Rows are points. Any point is a mix of the corners, with weights that add up to 1. It lies inside the corners' shape when no weight is negative. Is each point inside? If not, which corners have a negative weight?

Corners:
(1): [0.12 0.66]
(2): [-0.63 -0.10]
(3): [ 0.37 -0.72]
Points:
[0.03 0.51] -> inside
[-0.21  0.26] -> inside
[-0.20  0.59] -> outside (3)
[-0.42 -0.18] -> inside

Corners:
(1): [ 1.21  0.43 -0.11 -0.58  0.49  0.93]
(2): [-0.85  0.16 -0.25 -1.08 -0.69 -0.02]
(3): [ 0.04 -0.58  0.32  0.44  0.22 -0.71]
(4): [ 0.59  0.22 -0.04  0.58 -0.52 -0.47]
(5): [-0.02  0.56 -0.20  0.21  0.38  0.76]
(6): [ 0.40 -0.64  0.22  0.54 -0.22 -0.14]
(7): [-0.90  0.16  0.50 -1.09 -0.44  0.07]
Points:
[ 0.11  0.27  0.05 -0.26  0.09  0.24] -> outside (6)
[-0.46  0.20  0.15 -0.58 -0.21  0.18] -> inside
[ 0.12  0.33  0.00 -0.51 -0.12  0.43] -> outside (3)
[ 0.67  0.15  0.18  0.36  0.33 -0.02] -> outside (2, 6)
[-0.14  0.18  0.15 -0.25 -0.35 -0.07] -> inside
[-0.29  0.19  0.11 -0.34 -0.15  0.15] -> inside
[ 0.32  0.11  0.01  0.10 -0.01  0.01] -> inside
[-0.49  0.02 -0.05 -0.25 -0.39 -0.10] -> outside (1)

Corners:
(1): [ 0.07  0.18 -0.44  0.24  0.77 -0.18 -0.61 -0.19 -0.28 -0.94 -0.09]
(2): [ 0.51 -0.23 -0.49 -0.35  0.05 -0.74 -0.19  0.43 -0.80  0.22 -1.23]
(3): [-0.09  0.13  0.37 -1.25  0.49  0.74  0.80 -0.51 -0.14  0.29  0.53]
(4): [ 0.41  0.36 -0.63 -0.58  0.04 -0.09  0.82  0.72  0.02  0.12  0.47]
(5): [-0.39 -0.64  0.22 -0.22 -0.37 -0.01 -0.36  0.12 -0.10  0.75 -0.66]
(6): [-0.31 -0.35 -0.60 -0.53  0.66 -0.48  0.25  0.48  0.75 -0.15  0.17]
(7): [-0.63  0.43  0.79  0.62 -0.81 -0.13  0.17 -0.34  1.15  1.01 -0.63]
(8): [-0.49  0.53  0.71  0.08  0.76 -0.62  0.16  0.07  0.93 -0.11  1.23]
(9): [ 0.30 -0.30 -0.62  0.32  1.13 -0.01 -0.68 -0.08 -0.24  0.27 -0.18]
(10): [ 0.30 -0.39 -0.34  0.74  0.55  0.12 -0.16  0.32 -0.77 -0.17  0.04]
(11): [ 0.24  0.60  0.56 -0.71  0.18  0.40  0.15  0.69  0.09  0.21 -0.09]
(12): [-0.42  0.60  0.42  0.23  0.10  0.47 -0.67 -0.13 -1.30  0.40 -0.44]
Points:
[-0.21  0.30  0.16  0.35  0.07 -0.18 -0.09  0.08  0.29  0.26 -0.18] -> outside (3, 5)
[-0.01 -0.07 -0.27  0.07  0.39 -0.28 -0.19  0.28  0.02 -0.05 -0.15] -> outside (3)
[-0.01  0.03 -0.02 -0.08  0.19 -0.11 -0.16  0.45 -0.34  0.05 -0.16] -> outside (3, 7, 9)
[ 0.02  0.02 -0.09 -0.18  0.32  0.12 -0.02  0.09 -0.12  0.08 -0.18] -> outside (8)
[ 0.01 -0.10 -0.35 -0.05  0.57 -0.31  0.21  0.01  0.40 -0.04  0.17] -> outside (5, 11, 12)
[ 0.08 -0.02 -0.11 -0.01  0.14 -0.21 -0.11  0.34 -0.12  0.37 -0.39] -> outside (1, 3)
[-0.10  0.48  0.26 -0.11  0.42  0.05  0.11  0.18  0.26  0.01  0.35] -> outside (2, 5)
[-0.23  0.08  0.06  0.46  0.11 -0.33 -0.19  0.02  0.28  0.24 -0.19] -> outside (3, 11)
[-0.03 -0.17  0.02 -0.19  0.06 -0.07 -0.14  0.24 -0.19  0.32 -0.39] -> inside
